Rows are points. Any point is a mix of the corners, with weights that add up to 1. It lies inside the corners' shape when no weight is negative. Is each point inside? If not, which corners have a negative weight?
In the rows, 128 means zero.

Corners:
(1): 60  164
(2): 164  96
(3): 157  162
Points:
88  128 -> outside (3)
153  159 -> inside
157  103 -> inside
94  178 -> outside (2)

Corners:
(1): 91  131  103  70
(2): 89  142  67  85
(3): 148  120  147  165
(4): 247  139  152  172
(5): 152  181  108  100
Points:
65  118  88  88 -> outside (4, 5)
214  138  141  153 -> inside
129  152  103  88 -> outside (3)
117  140  109  92 -> inside
119  156  94  84 -> outside (3)
133  138  101  117 -> inside
102  139  85  88 -> inside
215  146  132  159 -> outside (1)
132  143  125  145 -> outside (1, 4)

Corners:
(1): 163  125  153  111  148  114  93  68
(2): 140  193  111  119  141  67  106  133
(3): 184  68  169  122  172  147  241  145
(4): 70  146  136  202  106  74  163  65
(5): 147  77  159  146  162  102  118  199
(6): 81  154  88  136  142  159  113  156
(7): 115  122  104  68  75  78  136  91
(8): 134  203  149  65  107  188  87  174
(9): 202  103  57  125  15  115  100  111
Points:
129  150  113  135  110  102  122  116 -> inside
140  169  129  98  115  131  106  143 -> inside
129  146  112  153  129  129  133  161 -> outside (1, 7)
123  107  160  61  158  166  134  183 -> outside (2, 4, 9)
132  122  113  132  130  118  134  122 -> outside (8)

Corners:
(1): 96  177  134  128  7  49  96  143  37
(2): 163  131  118  89  109  75  166  140  119
(3): 58  184  240  168  117  133  121  78  102
(4): 158  112  102  131  116  111  127  83  151
(5): 115  179  200  169  122  99  96  62  37
(6): 94  101  133  83  215  201  80  201  191
(7): 107  155  68  114  90  87  166  147  127
(8): 194  139  100  132  164  175  163  164  161
(9): 176  74  38  137  97  163  186  112  140
(10): 124  105  154  154  204  135  127  137  191
Points:
108  137  159  138  145  125  114  99  112 -> outside (1, 8)
118  115  118  110  149  124  131  125  152 -> outside (1, 8)
142  136  119  114  128  109  125  143  130 -> outside (3, 9)
124  140  150  134  131  132  120  129  123 -> outside (7)
104  149  155  141  102  122  125  116  107 -> inside
114  135  139  120  134  129  113  140  128 -> inside
88  160  173  138  148  134  117  144  150 -> outside (2, 5, 9)
106  122  168  163  123  132  103  82  109 -> outside (2, 7, 8)

Corners:
(1): 149  99  99  94  130  109  135  111  156  138  196  163
(2): 187  112  152  166  185  85  183  93  85  119  183  155
(3): 105  96  129  135  136  160  205  31  146  99  145  144
(4): 123  167  129  208  96  146  143  170  54  136  98  83
(5): 107  168  175  183  194  123  79  158  62  178  72  145
(6): 130  110  85  116  194  144  149  146  126  86  178  85
(7): 180  124  104  117  186  148  152  91  125  166  122  188
(8): 93  42  117  132  173  197  199  57  111  197  153  122
(9): 114  21  80  80  97  158  248  143  149  110  203  175
(10): 204  77  154  210  81  115  128  146  174  122  57  74
(11): 151  210  189  235  106  91  89  151  188  209  31  114
(12): 196  172  145  50  163  167  126  143  109  113  163  63
(13): 126  156  102  110  129  61  129  120  120  222  48  97
Points:
146  105  118  125  142  139  162  111  138  143  147  126 -> outside (5)
141  129  134  152  138  144  162  117  97  143  151  146 -> outside (6, 10, 13)
155  147  139  159  123  130  127  144  136  143  82  98 -> outside (1, 2, 8)
137  124  122  142  138  141  149  124  125  159  90  108 -> outside (1, 2)
137  133  118  132  138  134  132  141  125  138  123  121 -> outside (2, 8)
141  99  104  111  168  171  163  120  109  118  161  133 -> outside (2, 11, 13)
155  106  120  112  152  144  163  114  118  127  151  126 -> outside (11)
137  104  116  123  140  131  151  119  145  149  117  120 -> outside (2, 4)
162  125  137  137  166  120  154  118  106  130  153  127 -> inside

Corners:
(1): 132  147  90  119  120  122  112  104  147  133  136  110  120  112  169  133  130  147
(2): 138  98  145  96  91  128  136  109  130  112  118  106  116  128  131  119  107  147
(3): 101  85  138  125  134  156  107  130  117  113  134  129  164  123  124  149  106  133
(4): 137  113  127  126  122  122  124  129  71  148  119  92  116  119  123  112  129  138
(5): 91  131  112  116  144  161  176  120  117  127  126  123  121  141  132  163  106  126
(6): 145  147  125  107  139  145  136  158  120  135  119  105  106  121  196  121  129  130
(7): 133  97  132  96  146  144  128  108  121  139  138  104  150  221  146  115  106  120
(8): 145  142  144  124  141  124  118  108  88  148  132  98  113  117  165  151  97  135
(9): 105  129  143  105  116  168  169  142  129  132  101  184  123  128  149  152  176  113
(10): 104  93  136  133  160  127  114  114  77  135  249  92  158  126  109  117  72  115
(11): 150  129  138  100  152  141  118  119  82  87  123  113  129  126  152  111  145  122
(12): 111  135  125  106  160  177  131  117  126  144  129  127  104  110  132  136  90  136
(13): 105  136  144  124  136  130  163  153  156  136  97  145  109  144  132  139  217  89
(14): 100  144  111  102  155  145  121  116  101  135  112  95  150  118  148  115  123  112
(15): 96  84  108  109  140  135  106  135  58  128  138  198  111  123  126  157  96  108
(16): 93  129  123  120  135  126  131  122  140  131  119  173  127  117  129  127  99  151
(17): 192  144  142  89  103  125  143  122  127  132  105  95  135  112  141  132  159  124
(18): 96  154  124  148  116  139  118  125  129  118  142  138  119  119  129  127  88  126
(19): 177  85  127  130  95  141  196  100  131  154  118  87  141  112  136  131  145  79
Points:
110  117  131  117  139  147  140  127  111  132  130  133  123  131  137  136  118  121 -> outside (1, 17)
125  128  130  115  131  148  141  123  122  139  127  103  131  129  146  133  123  122 -> outside (11, 15, 16)
133  117  128  111  130  137  137  120  119  134  128  115  130  129  143  132  128  123 -> outside (18)
130  116  132  116  134  139  138  121  105  134  134  113  128  126  137  131  114  118 -> outside (1, 9)
131  118  131  113  129  140  130  122  117  133  127  120  129  127  144  129  126  123 -> outside (5)
121  129  127  112  130  146  140  125  130  128  108  131  125  127  146  138  136  121 -> outside (4, 10)
120  119  128  116  131  139  136  126  110  132  124  123  127  129  135  134  126  126 -> inside
121  128  129  114  136  147  132  122  112  129  127  124  123  125  140  131  120  126 -> inside

Corners:
(1): 116  117  106  97  143  87  181  163  121  105  107  136  97  101  88  119  7  133  166  154
(2): 133  161  104  122  169  115  168  61  126  105  96  146  150  172  158  128  113  56  58  156
(3): 164  130  143  118  127  156  114  121  138  157  148  122  170  124  86  122  66  97  123  166
(4): 107  116  158  138  113  108  124  164  168  116  73  99  105  116  110  129  73  160  136  110
(5): 82  148  61  97  139  132  146  102  148  121  128  152  236  143  136  86  106  165  92  101
(6): 148  86  143  166  125  104  85  174  105  105  143  122  111  137  131  111  144  146  110  166
(7): 124  137  155  149  118  209  128  94  129  143  195  140  156  93  80  105  137  170  128  160
(8): 162  135  91  223  123  83  126  127  174  142  104  118  172  66  154  120  128  160  118  141
(9): 202  187  107  128  171  138  40  183  107  170  100  74  139  111  89  82  97  124  109  104
(10): 135  125  113  75  118  151  94  101  119  98  138  131  120  174  80  165  89  97  139  61
(11): 133  121  155  128  94  106  114  181  128  105  113  158  129  84  145  94  88  146  163  109
(12): 144  137  99  124  111  165  143  57  187  142  103  128  129  161  86  133  71  160  142  166
(13): 74  144  98  89  113  167  156  86  155  132  98  171  186  177  84  88  129  121  121  99
(14): 91  111  126  143  123  98  103  131  119  147  158  186  122  158  143  151  109  150  128  135
(15): 140  78  130  152  121  168  87  174  108  154  158  155  106  137  133  79  151  106  73  103
(16): 151  118  125  89  25  140  145  79  142  179  237  143  62  222  88  172  137  56  85  142
(17): 102  105  98  147  151  123  116  148  111  102  69  120  157  145  174  132  109  142  145  138
(18): 154  92  96  167  135  109  106  140  20  107  123  120  142  157  107  143  146  134  84  93
(19): 161  102  147  105  141  158  149  116  108  146  124  145  172  113  72  106  133  150  148  112
(20): 150  110  121  122  121  82  108  243  117  106  94  144  109  132  103  151  78  139  96  103
(21): 89  117  145  158  132  112  120  70  140  154  112  164  143  28  147  141  83  138  130  203
Points:
127  129  103  125  119  125  116  133  134  126  122  138  152  163  126  119  112  126  104  115 -> outside (1, 7, 19, 21)
151  115  130  131  122  103  123  154  137  122  107  125  94  146  126  136  97  118  120  124 -> outside (3, 5, 7, 13, 18, 21)
126  127  120  137  124  125  120  124  132  129  122  138  139  123  122  125  99  132  115  139 -> outside (19)
120  120  117  128  132  135  136  112  131  122  111  144  150  123  114  126  91  137  129  130 -> outside (6, 9, 16)
107  137  94  151  155  110  122  144  120  129  101  154  179  91  150  98  94  141  107  135 -> outside (4, 6, 10, 12, 16, 19)
127  117  124  127  114  134  102  137  116  127  134  138  134  136  111  130  123  134  120  102 -> outside (1, 2, 3, 12)

Corners:
(1): 164  151  61  147  125  117  128  95  165  139  64  126  129  175  129  123  105  179  141  139
(2): 91  90  124  83  128  125  110  249  105  70  120  186  123  134  121  82  121  140  113  126
(3): 170  93  106  142  122  109  81  109  206  97  81  93  98  177  96  153  113  140  97  142
(4): 118  186  140  167  141  130  136  130  118  131  164  154  134  166  161  143  189  172  215  93
(5): 119  168  77  165  170  132  147  161  97  159  166  104  135  190  132  113  152  128  182  74
(6): 129  162  135  139  103  135  126  125  112  90  145  98  146  185  197  156  139  124  164  105
(7): 133  51  168  134  122  94  161  178  127  96  171  148  155  162  154  97  70  164  117  109
(8): 140  84  128  125  116  155  138  119  95  115  68  133  124  123  62  133  103  108  138  137
(9): 174  111  155  125  98  136  145  118  131  132  63  137  123  95  121  110  139  129  76  144
(10): 129  137  148  92  93  152  167  115  182  100  86  144  106  87  120  117  85  121  132  132
(11): 86  171  119  163  90  89  133  114  108  147  167  57  119  180  150  92  178  173  184  98
(12): 113  140  170  213  147  142  118  154  105  106  166  95  163  134  169  111  144  149  198  90
(13): 195  128  55  111  73  123  100  103  183  148  115  93  74  131  138  147  100  169  150  140
(14): 120  174  139  164  91  166  124  130  155  145  143  93  180  165  153  156  153  177  167  100
(15): 161  106  56  127  116  115  130  84  155  82  93  103  104  134  149  163  133  176  130  111
(16): 131  78  128  154  118  185  157  119  150  78  112  191  106  126  104  114  85  106  85  155
(17): 99  75  135  79  149  160  110  118  121  90  127  164  109  139  172  85  75  150  99  137
(18): 78  110  127  164  127  143  134  159  127  159  144  137  178  117  177  107  174  97  191  117
(19): 100  164  105  131  158  88  142  139  116  113  157  93  145  164  159  117  137  155  131  151
(20): 75  109  124  121  119  112  74  156  112  85  171  172  149  123  142  123  106  125  77  103
(21): 140  119  107  152  82  110  144  130  126  123  66  97  58  127  137  178  99  152  108  117
Points:
137  114  125  140  116  130  124  133  116  106  119  119  121  148  129  132  123  145  128  120 -> outside (1, 10, 18)
130  108  111  145  116  134  131  129  130  110  121  122  123  150  132  123  115  138  124  125 -> outside (4, 10)
90  172  127  130  140  111  151  146  87  78  136  134  105  148  171  98  136  158  125  107 -> outside (3, 7, 8, 13, 14, 18)
123  119  120  135  115  131  127  140  134  113  123  122  129  142  143  123  119  140  134  120 -> outside (4)
137  139  119  159  112  130  134  116  135  123  124  110  129  148  137  141  134  142  149  114 -> outside (2, 17)
124  135  119  139  124  124  128  138  133  111  130  127  121  161  134  123  109  154  137  122 -> outside (9, 15, 18)
144  129  89  133  108  128  127  120  145  141  76  83  105  135  117  125  129  154  146  132 -> outside (4, 6, 7, 16, 20)
129  131  125  149  109  131  131  133  129  116  116  113  121  143  145  140  124  147  140  115 -> inside
138  130  111  146  115  120  129  134  139  121  121  115  124  148  132  133  127  144  138  119 -> outside (17)

Corners:
(1): 155  81  173  121  141  81  174  205  84  186  174  86  127  128  150  106  158  145  94  169
(2): 116  149  134  193  129  171  140  102  112  88  125  88  139  119  131  100  100  45  147  65
(3): 192  104  133  123  180  112  144  111  84  148  111  110  145  98  144  151  166  157  97  158
(4): 72  147  125  215  137  160  87  153  83  103  78  110  172  186  140  118  143  69  174  82
(5): 186  115  118  116  164  99  115  171  165  139  83  120  162  95  144  109  174  99  113  114
(6): 163  102  84  167  174  181  105  181  135  164  141  65  134  207  34  171  71  126  128  168
(7): 109  92  161  185  243  122  85  102  143  99  149  59  147  153  89  197  145  195  148  203
(8): 233  125  123  146  207  79  159  176  106  205  139  145  71  100  124  112  166  125  163  136
(9): 95  170  124  148  168  105  144  173  117  112  55  93  91  100  109  91  125  96  113  133
(10): 42  165  93  158  113  87  103  43  96  168  34  108  151  208  169  128  131  116  169  95
(11): 196  64  120  108  149  130  165  143  130  169  121  146  103  91  159  101  122  131  157  190
(12): 180  150  97  176  86  100  160  184  150  94  112  94  140  115  153  155  152  199  136  154
(13): 178  89  138  96  152  157  186  196  91  193  100  84  134  99  137  138  177  142  155  110
(14): 125  125  98  109  159  116  169  178  106  94  128  153  104  175  163  148  139  134  113  124
(15): 134  75  141  179  130  155  79  111  126  84  53  67  83  186  117  126  136  117  120  65
(16): 103  107  121  170  154  128  141  168  55  172  57  141  155  145  101  112  62  112  209  99
(17): 47  116  81  200  130  140  163  107  142  130  93  107  135  165  123  84  185  115  129  106
(18): 144  128  104  105  148  117  108  150  120  147  131  119  132  90  145  123  111  150  88  106
(19): 168  136  78  30  114  80  164  172  135  108  143  115  154  110  71  150  204  133  143  145
(20): 155  121  147  100  183  159  128  158  153  132  105  98  141  123  105  7  110  116  158  124
(21): 147  114  199  138  179  181  125  144  112  128  141  132  107  188  61  155  64  196  168  152
Points:
149  112  122  140  155  127  134  147  121  136  116  108  134  142  124  134  136  140  138  134 -> outside (9)
133  121  130  140  150  131  125  140  129  116  114  103  132  146  114  129  130  137  131  139 -> outside (8, 13, 16)
170  115  117  126  151  126  142  163  113  155  113  109  124  129  114  124  116  130  133  132 -> outside (4, 7, 17)
146  115  124  147  139  129  162  160  133  107  115  123  108  130  137  85  169  110  122  121 -> outside (6, 7, 10, 13, 16, 18)
139  113  129  138  154  120  136  144  110  135  103  110  129  132  126  122  140  132  141  125 -> outside (6)
153  121  112  104  145  113  148  160  121  134  119  110  137  124  107  127  159  131  142  133 -> inside
128  117  122  137  144  129  135  149  115  129  107  102  139  141  120  127  135  132  137  127 -> outside (8)
137  116  127  157  152  124  130  144  118  138  106  100  130  139  117  134  136  137  140  133 -> outside (14, 20)
143  129  126  145  159  118  119  150  116  125  110  108  131  144  120  129  131  124  135  119 -> outside (11, 13, 17)

Corners:
(1): 107  141  153  94  107  200  137  155  123  145  132  119  83  146  162  90  114  140  77  190
(2): 111  163  146  137  122  191  103  108  129  102  65  26  105  42  162  157  181  145  194  198
(3): 153  208  158  138  125  121  92  85  188  103  122  154  99  118  141  146  104  162  162  105
(4): 157  123  130  160  111  141  146  101  135  135  74  146  31  146  143  127  166  146  106  123
(5): 102  149  134  183  158  79  138  142  145  94  151  65  160  155  189  134  185  160  87  107
(6): 155  146  162  160  45  212  157  121  95  152  175  176  165  94  142  148  168  124  137  124
(7): 93  135  114  163  49  129  106  157  124  162  104  135  90  108  97  132  118  123  138  92
(8): 135  126  238  150  184  110  207  94  196  161  141  115  83  173  203  76  94  156  145  153
(9): 185  136  164  147  149  85  90  153  123  157  133  160  52  106  109  105  92  140  214  152
(10): 96  170  75  125  123  118  132  94  120  58  180  68  122  139  91  111  140  72  163  82
(11): 88  148  153  108  108  217  74  90  155  112  126  111  150  136  122  74  158  139  142  134
(12): 73  100  135  131  157  137  139  38  118  157  148  62  118  115  127  166  165  103  93  102
(13): 118  167  228  114  210  69  132  108  187  91  120  124  110  135  183  51  89  70  127  151
(14): 243  225  89  171  122  146  114  134  148  163  57  201  158  103  110  133  98  198  177  88
(15): 141  151  166  114  59  119  121  86  144  163  121  174  106  150  127  106  145  139  174  132
(16): 73  167  168  213  119  119  70  104  116  105  115  83  129  134  154  121  102  114  123  175
(17): 165  65  145  155  132  102  155  89  173  165  134  46  62  151  156  142  169  92  128  109
(18): 51  108  110  87  96  156  106  70  153  93  73  116  69  193  74  140  177  64  160  122
(19): 73  64  37  67  80  185  105  63  84  159  154  152  125  84  113  101  92  125  208  125
(20): 119  198  116  104  195  180  113  72  101  133  114  169  118  198  230  135  200  120  116  57
(21): 65  214  44  128  187  134  82  103  176  116  211  140  162  130  147  46  115  115  170  133
Points:
111  149  133  128  121  150  119  113  136  123  132  116  109  135  138  107  136  124  134  130 -> inside
122  141  113  143  103  124  117  128  130  114  109  117  100  123  119  116  139  113  152  136 -> outside (3, 8, 11, 12, 20)
127  157  141  139  122  144  117  110  143  127  118  132  109  132  143  111  131  130  151  128 -> outside (12)
100  119  105  109  109  160  116  92  120  140  135  131  112  118  132  110  121  125  159  131 -> inside

Corners:
(1): 135  124  186  140  143  151  157  186  152  214  87  199  99  43  115  100  163  137  135  143
(2): 164  138  61  93  92  125  160  96  123  117  156  186  156  68  129  198  140  125  153  116
(3): 82  36  92  120  178  83  148  115  88  137  98  164  159  200  146  33  90  129  195  169
(4): 80  111  186  77  162  109  110  120  117  135  177  109  131  139  160  95  59  87  211  135
(5): 184  173  102  147  110  123  132  125  138  189  116  97  155  109  157  132  168  169  157  79
(6): 143  125  87  118  128  107  89  70  95  126  123  160  175  149  109  203  111  125  80  162
(7): 100  78  214  114  134  138  123  156  148  114  183  159  135  119  59  108  137  168  158  77
(8): 136  71  144  93  192  110  114  132  89  135  116  93  111  181  122  80  102  125  117  81
(9): 84  188  124  84  26  101  143  103  124  122  146  207  160  88  119  185  188  131  130  102
(10): 104  139  119  65  61  135  178  112  178  153  132  145  108  113  162  175  137  125  57  188
(11): 123  129  185  168  129  129  124  179  128  184  128  105  28  77  93  108  93  184  213  150
(12): 146  144  122  25  103  147  149  150  123  108  97  174  194  120  189  208  132  173  137  111
(13): 119  133  105  105  7  120  178  103  105  108  49  124  177  163  146  162  102  140  140  92
(14): 115  123  132  94  84  219  159  129  35  112  141  182  137  94  157  192  115  176  118  112
(15): 86  106  179  139  157  86  113  153  96  90  157  83  126  173  180  73  144  114  157  147
(16): 165  88  173  105  132  74  100  119  116  136  178  139  95  131  127  74  57  176  134  145
(17): 107  145  189  150  150  82  163  117  120  138  106  109  116  147  119  70  63  150  164  116
(18): 45  83  144  141  180  88  157  140  85  125  151  77  154  123  85  89  96  124  113  127
(19): 131  131  112  77  161  120  108  155  126  126  168  81  114  141  96  30  92  66  203  96
(20): 166  119  118  83  21  129  196  72  121  128  122  138  126  92  106  119  209  146  97  136
(21): 91  135  148  128  150  167  156  161  158  165  53  149  113  13  110  101  142  129  123  105
Points:
113  129  126  99  104  116  150  122  108  126  122  134  138  124  142  122  119  137  148  119 -> outside (1, 6, 7)
118  126  134  109  104  119  148  123  119  135  126  143  137  111  127  129  127  138  141  129 -> outside (8)
118  138  138  105  110  126  138  128  117  132  128  138  140  113  129  143  135  134  135  114 -> outside (3, 16)
104  106  162  114  130  91  140  132  132  139  131  118  124  141  122  55  111  126  150  119 -> outside (2, 6, 11, 12, 14)
